Each wall is flat, endless, passes through zero and stands at right angles to its row. A trip goes straight from one point to another. Which walls does it cross, in order?
(in the rows, 128 means zero)

Walls:
(1): [163 108]
(2): [ 83 186]
(3): [122 113]
(4): [155 180]
Trips:
[ 84 185] to [126 109] -> 4, 3, 2, 1
[145  94] to [190 144] -> 4, 3
[103 149] to [112 191] -> none
[106 188] to [144 175] -> none
[153 153] to [172 177] -> none

Walls:
(1): [148  84  67 163  69 124  80 164 137]
(2): [122 128 145 140 176 147 184  96 122]
(3): [180 131 159 175 184 110 130 161 103]
(4): [195 113 126 218  84 148 153 174  75]
(5): [148 106 172 137 184 148 134  78 141]
(6): [135  91 180 106 126 108 132 115 119]
(7): [150 135 114 117 140 124 128 176 181]
Trips:
[ 86  64 125  84 129  78 163 134 111] to [134  95 140  80 102 153 151 173  84] -> 2, 1, 4
[107 159 100  71 162 149  66  91  84] to [156  92 178 171  78 107 122 106 105] -> 6, 1, 4, 3
[129 106 176 124 164  96 116 167 155] to [137 106 134  94 159 140 127 148  61] -> 2, 7, 4
[ 86 114 162 159  51  97  96 136 157] to [139 135 112 133 124 123  64 130  40] -> 3, 6
[ 65 130  62 136 136  93 148 162 178] to [ 93 138 113 158 142  85  97 181 171] -> 3
[103 101 117 174 153  74 109  58 139] to [125  92 133 103 148 142  94 144 118] -> 2, 7

Walls:
(1): [100  96 154 157 109  75 114 120 163 166  60  97  88  78 150 123 151 182]
(2): [ 79 133 121  64 160 134 115 156 132 162 164 120 120 128  94 141 123 146]
(3): [ 81 141 154 163 121 143  93 171 117 170  81 155  97  64 170 124 164 157]
(4): [165 118 118 144 127 137 130 138 156 158 165 174 119 144 188 135 141  89]
(5): [150 133  85 144 178 101 155 146 158  89 129 124  70  96 159 200 162 146]
(6): [147  63 108 150  93 167 109 142 139 170 131 168  87 146 104 106  57 131]
(7): [102 128 121 149  96 113 125 139 100 147 121 106 190  87 112 134 186 172]
(8): [124 111 140 113 133 130 129 128 132 104  86 129 145 133 167 108 149 101]
(9): [161 148 156  90 138 166 142 135 131 121 103  83 115 141 104 100 111  49]
Trips:
[150 113 177 106 106 150 145 186  89 173  89  80 177 155 194 149 124 129] to [176 103 249 186 157 161 160 114 146 100 171 212  95  84  96 108 152 125] -> 6, 7, 1, 8, 5
[153  86 121 128 147  69 114 167 147 118 136 176  77  82 148 107  96 119] to [123 117  80  96  59 139 130 136 125 173 155 118 175 110 174 129 160 149] -> 2, 7, 5, 6
[ 34 100 133 107 173 103 156 200 179 139 110 114 156  73 108 119 141 183] to [151 123 202 151 119 123  87 140 158 107 154 164 181 160 110 108 150 161] -> 5, 2, 4, 1, 3

Walls:
(1): [109  74 125 173 182 107 111 148 129  90 123  99 117  70 124 100 136 145
 104 117 123  75 100  87  90  93 140 170 114 192  56 122 145 104 131 123
 132 106 147 143 127  80  59 103 161 139 145  82]
(2): [157  99 110 133 130 151 122 114 139 180 109 139 189 195 109 101 139 119
 164 138  87  76 127 148 135 104 134 115 113 161 117 112  93 122 165  88
 137 117 102  82 129  89 220 122 109 165 129  79]
(3): [102  89 100 106 151 125 144 102 132 124 111 141  99 182 118 131 147 110
 119  63 143 121 122 130 123 160 103 121 137 121  84 110  98 121 127 125
 157 130 125 180 110 153 151  90 143 124 144  64]
(4): [145  93  72 149  96 106 155 139 152 159 159 114  76 136 123 117 109  65
 105 115 125 104 168  52 160 136 140 126 118 115 172 160 127 105 108  96
  88 146 127 136 111 125 123 179 119 114  94 146]
(5): [111 124 154 125 103 148  93 125 155 130 117 190  96 192 106 115 106 138
 125 127 134 105 136 115  84 117 128 189 121  98 170 116  91 145 139 185
 128 107 124 102 126  74 138  88 125 142 159 118]
(6): [102  47 191 144 155 131 105 140 114 119  91 176 160 160 128 102  99 131
  99 100 139 144 111 209 135 155 128 131 108 132 133  93 133 173 130 188
  98  87  91 143 119 114 156 153 128 147 121  96]
(7): [100 121 155 219 144 126 181 124 117 125  85 142 145 111  72 135  87 126
 168  90  82 123 108  64 103 159 132 121 125 115  79 106 102 123  86 131
 143 192 118 113 111 120 149 141 109 120 104 140]
(8): [133 131 121 106 110 164 107 102 124 124  89 141 101  79 154 104  87 110
 158 151  80 133 100 104  75 108 166  93 162  74 146 117 135 121  75  92
 168 167 164  95 159 140 150 130 135  90 154 142]
(9): [122  69 126  87 122 125 101 151 142  95 126 101 101 129 120 128  70 145
 110 113 136 131  80 148 106 121 156 153 111 109 157 185 129 142 154 150
 120 105 125 143 118  61 152  98 146 180 125 127]
Trips:
[152 132 130 145 162 132 113 107 141  59 119 175 105 113 152 139 180 151
 157 134 100 166 140  81 106 106 166 115 138 132 105 140 115  70 141 161
 119 162 137  95  94 148 122 146 121 156  91  71] to [109 109  90 107 110  69 151 124 163  90 150  81 112 165 184 159  86 176
  81 104 140 156 172 134 149  92 136 144 140 149 142 166 123 139 116 128
 148 113 109  88 108 139 138 130  64 149  86  90] -> 4, 8, 9, 7, 1
[159 125  66  92 150 130 156 143  66 122 148 116 143 116 108 135  85  96
 102 123 101  91 137  92 156  97  92 118 107 137  95 103 171 115 118 117
  46 157 127 137 141  59 125 164 112 142 114 121] to [ 93 161 133  67 147 175 114 141  84 117 159 137 110 146 194 136  92  90
 129  70 153  76 121 106  97 151 115 146 142 173 115 134 144 163  98 108
 213 135 131 159 137 148  43 168 140 100 111  72] -> 9, 2, 3, 7, 8, 4
[ 91 164 128  89 170 150 117 124 114 124 105 164 118 147 177 163 156 164
 146 117 162 149  96 159 125 119 180 189  88  99 149 172 120 136 147 147
 119 167 135 119  77 138 106 135 140 105 109 108] to [117 123 111  93 185  88  89 127 131 158 187 112 188  93  46 116 124 141
 146 100 134 140  93 154 147 134 132 148 111  82 143 185 172 151 100  89
 170 171   7 116 133 108 145 148 147 106 124 103] -> 5, 3, 2, 7

Walls:
(1): [171 119 102 159  87 144  71 118 143 137 101 149 136 115 161  97 114 127
 136 153 142  90 183 113 113 115 144 131 135 130 132 202 114 128 137 153
 132 120  99 108 104 155 171 178 146 111 123  72]
(2): [171 157 160 137 116 147 109 141 145 125  91 131 145 119  99 101 134  88
 128 112  77 145 103 159 154  93 152 153 128 127 146 183 116  93 154 107
  81 186 164  92 152 133 140 171 123 159 138 133]
(3): [107  79 107 154 142 185 132  86 119 136 133 116 116 120 128 140 110 119
 129 211 112 124 135 139 140 109  67 111 100 160 171  69 104 135 109 161
 138  82  97 122  65 131 141  81  84 164 100 157]
(4): [126 123 160 116  87 108 120 130 168 110  80  90  80  97 180 103 126 120
 148 133 124  66 154 164  99 148 105 131 187 154 100 170 110 109 154 128
 108 131 149 127 139  78 105 169 122 176 138  98]
(5): [186 105 171 144 100 110 144 199 116 152 154 134 151 111 115 110 145 197
 190 153  95 176 161  93 131 151 109  90 147 101  72 195 162 182  74 122
 161 132  75 153  98 187 214  77 147 112 100 120]
(6): [116 122 141 176 155 100 150 136 178 112 109 110 128 102 177 127  66 158
 188 158 175 198 140 111 155  74  48 156 145 152 139  66 125 149 103 106
 108 103 121  73 152 153 163 127 138  91  92 157]
Trips:
[ 95  72 228 100 150 164 162 149 151 115 151 108 133 188 148 138 157 138
 136 106  90 128 120 115 116  88 113 151  89 119 218 161 125 144 132 118
 114 112  55  74 127 155 120  87 105  71 202 115] to [103 168 156 116 179  97 158 149 180 107 176 158 166 112 147 155  52 148
 122 128 156 161 183 189 112 123 140 115 176  60 129 138 122 147 166 129
  72 176  82 152  98 142 129 109 125  57 111 128] -> 2, 3
[109  87 130 164 107  85 136 132  89 176 119 109 158 188 102 134 146  85
  74 130 127 111 115  77 174 174 104 104  95 137 114 103 143 139  58 137
 139 153 126  98 113 141 185 126 167 116 135 153] to [139 173 125 110 170 107 119  54 121  94 153 114 100 106 106  62  91  80
 129  58 180 119 161 127 158 154 109 120  91 116  94 115 116 230 156 107
  93  98 103 172  54  97 170 157  75 117 105 128] -> 6, 1, 5
[ 67 123 172 143  59 139 152 107 131  94 146 163 106 146 146 106 123 117
 134 184 109  89 146 190 129 101  76 204 148 122 112 137 152 159  94 169
  82 146 173  94  98 221 121  94 151 156 111 145] to [154 102 168 154 190 159 128 124 180 128  64 105  92 108 129 117 130 114
 136 145  90  86 120 105 198  92 187 156 130  99 195 173 208 151  76 185
 180  90 119 141 135 103 144 149 108 101 134  81] -> 6

Walls:
(1): [190  70 145  62 142  38 145 134 119  82 111 125 125 165 183 144 150 135
 169  76 134 101 117 130 153 137 157 123 103 112  98 163 144 162 105 149
 103 131 133  73 157 121 134 132  90 124 133 204]
(2): [141 149  78 120 131 117  99  87 131 146 200 142 165 134 124  85 175 138
 165 132 125  89 106 168 131 137 112 145 199 141 155 164 112 111 116 178
 148 157 191 134 171  91 139 157 135 142 146 104]
(3): [181 130  93 155 121 138 166  94  92  86 123  97 115 158 161 100 149 139
 132 100 173 102  85  98 118 131 202 124 139 112  98 103  87 107 122 111
 162 112 155 117 153 201  52 152 118 210 109  69]
(4): [ 99 102 173 119 135  91 117 176  90 100 123  85 132 150 190 115 107  66
 174 120  80 144 166 181  97 156 132  35  54 151 139 116  89 137 185  67
 121 148 125 125 166  97 161 114 141 119 134 119]
(5): [ 98 128  89  90 102 152 114 144  89 106 116 113 156 132 131  85  69 204
 116  97 146 148 197 168 169 144 109  96 135 155 158  56  94  81 149 151
  89 155 163 162 113 138 129 112 111 111 138 176]
(6): [ 72 158 117 183 119 190 102 103 139 121 113 153 112 149 160 117 117 158
 129 183 101  89 105 199 170 149  98 151 103 116 151 111  89 147 122 138
 152 115 187 153  86 128 117 134 152 140 105 157]
(7): [123 107  67 121  97  89 102 150 141 106 115 144 178 116  83 121 139 173
 129 165 137 152 133 161  61 217 151 162 109 169  75 196 133  76 118 132
 206 128 148 129 129 106 135 113 136 180  94 117]
(8): [124  73 161  75 130 166 100 116 157 108 163 117 188  98 136 154  98 199
  74 102  88 188  89 162 136  93 132 141  94  94 137  91 180 154 101 124
 140 110  97 128 155 152  98  85 101 144  95 164]
Trips:
[133 145 149  45 133 100 105 100 101 149  77 140 146 139 110  70 143  87
 118 172  76 116 147 176 142 139 150  85 129 124 107 131 161 175 153 185
 110 153 104 124 193  95  83  82  88 109 131 109] to [140  80 154  82 126  62 141 121 115 106 100 102 153 145  79 170 109 107
 124 100 131 110 128 166 129 142 118 142  86 151 135  99 118 107 123 178
 175  51 172 114 141  95 120 115  86 122  39  99] -> 7, 2, 3
[123 166 160 144 183  97  83 196 127 167 159 129 164 107 186 157  89 116
 176 174 167  80  82 101 155 125 142 170 133 103 150  97 106 166 118 121
  65 134 129 153 104 162 162 107 144 118 139 143] to [119 170 114 150 146 150 157 114 113 109  86 126 133 185 135 118 214 131
 134 122 138 110 114 113 162 134 132 126 119 106  85 138 205  94 151 155
  48  96 173 145 132 146  83 131 113 130 113 128] -> 4, 3, 2
[128 142 127 162 182 124  99  89 115 150 163  80 167 130 129 155 173  98
 199 127  60 134 139 159 134 108 150 105 102 118 153  96 172  81 124 125
 100 134 121 123 121 137  94  78 102  93 121 104] to [144 176  96 108 103 133 174  97 160  84 192 122  64 158 140 117  68  98
 100 103 166 119 194 115 153 138 133 173 119 172 128 105 141  98 122 138
 117 131  52 177 119 188 135 131  56 127 140 169] -> 5, 2, 3, 4, 1, 8

Walls:
(1): [165 128 149 140 185 162 129 144 168 166 140 152 176 144 106 132 125 108
 104 144 132 186 142  84  99 138  90 125 101 168 151  67  92 143 125  96
 145 151 167  49 128  96  98 125 145 127  76 163]
(2): [ 85 118  49 114 143  85 130 147 140 116 187 134 128 159 104 118  72 119
 101 162 137 216 162  97 147  88  97 153 110 141 159 132  73 168 185  97
 161 101 126  64 147 150 148 145 176 101 122 133]
(3): [ 96  94 136 149 171 101 140 129 153 113 122 116 178 106 159 121 103 115
 170 147 140 172 153  99 129  85 101 139  93 176 148 125 146 117 115 152
 139 120 184 157 152 144 109 122 117 173 122 116]
(4): [100 124 130 172 102 131 123 166  95  78  91 119 145 185 161 117 120 114
 205 166 123 144 154 163  85 143  84 156 131 121 149  89 102  87 132 139
 130 128 122 163 154 109 101  60 132 161 153 143]
(5): [145 133 165  86 160 144  53 133 167  59  84 100 120 119 136 131 139 163
 103 171 138 147 138 112 110 129 119 155 112 156 126 131 124  94 101 148
 144 135 106 127 145 159 146 186 110 152  92 136]
(6): [122 128 137 172 109 185 158 156 137  85 163 188 119  97 145 127 105 135
  65 170 149 168 135 122 136  85 135  72 160 117 122 169 147 188  86  77
 123 178 118 167 101 186  82 118 135 149 161 118]
(7): [115 126  77 152 161 108 153 144 106 137 147 137 121 140 104 141 154  69
 148 115 197  77 152 137 142 167 127 150 147 138 121 111 138 157 117 135
 145 122 102 166 181 134 144 102 115 115 179  65]
(8): [128 110 116 113  82 124 171 141 118 101 102 110 171 103 103  73 131 127
 106 143 111 120 114 129 164 156 155 133 136 209 162 143  73  81 165 142
 178 152 127  78  98 173 111 116 160 183 203 133]
(9): [129 133 100 136 124 126 199  84  64 128 150 135 106 149 107 114 153 135
 172 126 123  67 173  70 111  98 154 137 122  79 157 121  85 111 119 137
 145  81 162 157  84 141 188  98 149  98 149 156]
Trips:
[147  49 144  92 170  95 133 159 139 106 137 180 114 140 139 148 112 119
  64 182 164 152 119  85 102 104  73 195 155  54 161 110 178 111 180 118
 134 113 197 123 181 121 177 125 141 133 149  55] to [171 129 149 146 118 169 135 134 128  60 122 149  73 139  72 147 104 116
 120  78  59 128 112 126 102 105 179 125 127 123 105 153 130  66 139 105
 101 111 132 159  97 164 124 130 143  90 184 123] -> 9, 4, 1, 3, 7, 2, 8, 5
[ 86 128 176 125 120 214 173 131  92 134  43 205  44 153  69 140 146 152
 110  40  92 128 128 140 101 182 105 125 126 137  90 111 124 134  81 116
 178 107 139 124 146 128 162 163 114 183  49 174] to [110 122 154  91 151 143 111 105 174 112  96 153 177 127 155 142  61 156
 119 153 108 141 129 159  52 101 120 115 107 145 147 168 145 145  86  97
 170 113 106 112 161 140 136  98 161 149 109 108] -> 9, 6, 4, 3, 2
[109 136 189 107  92 117 128 157 150 127 156 125 113 108 164 113  74 167
 134 170 121 131 149 130 129 101  92 173  52 111 126  98 171 101 120  84
 158 111 120 102  91 168 133 190 141 152 105 124] to [ 85 158  70 126 120 143 146 130 160 102 105 126 156 115 103 114 130 144
 122  72 135 102 117 169 162 203  73 144 121 116  72  87  99 114 122 141
 147 116 122  85 133 111 190 126 142 170  91 129] -> 8, 6, 4, 3, 7
[214 138  93 117 115 145  97 180 110 158  98 102 129 160 134  93 113 162
 122 161 138 114 172  70  20 153 134 174  59 178 126 166 196 175 182 173
 135 115 127  89  91 159 115 143 120  69 124 147] to [167  84 121 139  67 126 139  90 110 113 141 142 151 159  99 140 116 104
  99 162 134 128  86 116  96 135 153 149 136 110 112 122 148 116 108 149
 195 105 122  41 173 139  95 137  82  67 159 185] -> 5
[145 137  78 134 133 134  89 164 153 116 111  94 113 140 152 148 108 161
 169 114 204 121 144 101 106 167 141  53 135 130 141 127  97 111  82 155
 125 147 101 152 112  83 156 123 171 183 100  94] to [159 172 128 105 123 189 175 156 156 112 134 156  88  96 166  90 139 154
 169 179 125 135 119 161 137 124  53 100 141 134 113 131 117 111 110 156
 180 130  80 131 182 111 156 145 144  90 153 144] -> 3, 6, 8

Walls:
(1): [111 174 182 136 106 143 166 101 159 130 111 172 130 133 180 176 140 146
 124  86 136 160 122 109 104 128 100 139 129 162 111 152 139 112 106 109
 114 178  87 123  78  64 164 137 130 154 131 133]
(2): [118 163 167 135 141 150 158  74 168 189 112 130 112 158 128 160 144 174
 160 122 164 149 150 148 107 131  83 154 157  33 147 122 123 131  74 126
  96 107  75 100 175  64 112 137 133  83 127 212]
(3): [101 130 137  95  42 125 158 122 114 104 203 151  79 119 187 124 152  68
 139 188 149 157 107 162 127 169 165 231 132 129 125 143 140 151 190 200
 146  63 109  90 116 114 166  44  56  99 108 125]
(4): [ 97 101 153 121 176 116 144 139 112 176 107 110 151  91 154 109 149 102
 106  96 136  90 108 100 127 130 145 174 142  85 111 132 144 150 171 150
 163 118 138 127 149 128 119 130 200 128  60 167]
(5): [135  66 144  65 112 106 152 124  81 197 203 125 190 147  87 114 147 127
  55 118 106 160 105 125 129 154 156 138  78  90 121  92 114 170 174 149
 156 169  96 145  90 125  81 140 134 127 139 158]
(6): [124  98  95 183 134  78 100  79 126 130 160  95 106 175 163 109  89 120
 131 118 146 174 109  93 126 144 150 117 198  93 172 159 160 113 121 108
 147 183 130  92 115 128  63 123 116 179 112 171]
(7): [121 120 137 120 146 126 158 116 121 153 134 106 184 134 109 114 104 125
  94 113 109 107 140  91 105 117 134  98 126 174 184 102 140 107 107 116
 133  79 177 154 178 127 177 134  82  56  83 143]
(8): [109 178 125 112  99 175  91 129 105 174 123  92 162 153 155  91  46 134
 141  91 141  87 127 171 155 174 144  71 138 166  74  85 140 131  75  84
 109 177 135 151 123 153 160 123  79  90 133 100]
Trips:
[105 167 136 150  95 143 178 152 168 199 107 249  90 140  99  94 118 100
 158  47 109 161 172 105 137 119 147  43 101 130 161 125 138 138 118 115
 163  96 151 169  90 150 137  59 152 165 139 120] to [ 63 175 139 157 131 109 120 137 183 167 139 142 105 104 105 120 142 148
 120 149 185 104 137 168 156 170 109  35 147 123 120 140 114 129 151 119
 128  89 112 115 105 140 111  58 103 168  86 125] -> 7, 2, 3, 6, 1
[107  93 155 159 179 127 150 165 134 212 111 164 154  79 161  89  86 154
 109 109  99 118 114 114 148  95 153 151 182  80  93 186 140 135 129 130
 148 161 103 155 121 169  72 152 185 117 122 146] to [117 108 158 118  99 123 157 169 162 147 103 138 158  91 136 114  89  87
 131 130 127 137  44  98 142  90  71 113  99  99 102 130 118 145  79 140
  87 129  83 154 143 160 109 148  97 161 200 138] -> 1, 8, 6, 4
[111 118  89 152 102  94 108 116  92 118 148 101 126 159  74 148 107 188
 134  84 145 112 170 157 131 144 113 212 134 107 103 106 166  93 145  96
 155 159 127 127 117 116 147  73 115 144  51 110] to [147  96 171 110 184 137 131 147 144 167 117 130  60  77 109  89  81  99
 204  95  85 164  97  16 193 132  97 185 113 117 146  88 140 119 161 119
 186 118 116  83  73  90  92 157  87 131 170 104] -> 2, 8, 1
[ 98  82  50 143 198 160 118 163 194 174 139 163 128 111 131 135 150 145
 123 110  56 132 158 159 127 101  88 177 195  72 112 155 160 112 107 135
 107  70 147  90 120 175  88 135 147  82 135 120] to [ 94  97 133 146 120 147 110 140 173 123 131 111 107 156  81 130  92 197
 117 129 161 145 112 123 165 113 134 150  97 139 112  73 160 133 155 112
  70 195 128 183  50 144 116 156 103 115 138 168] -> 5, 4, 8, 1, 2
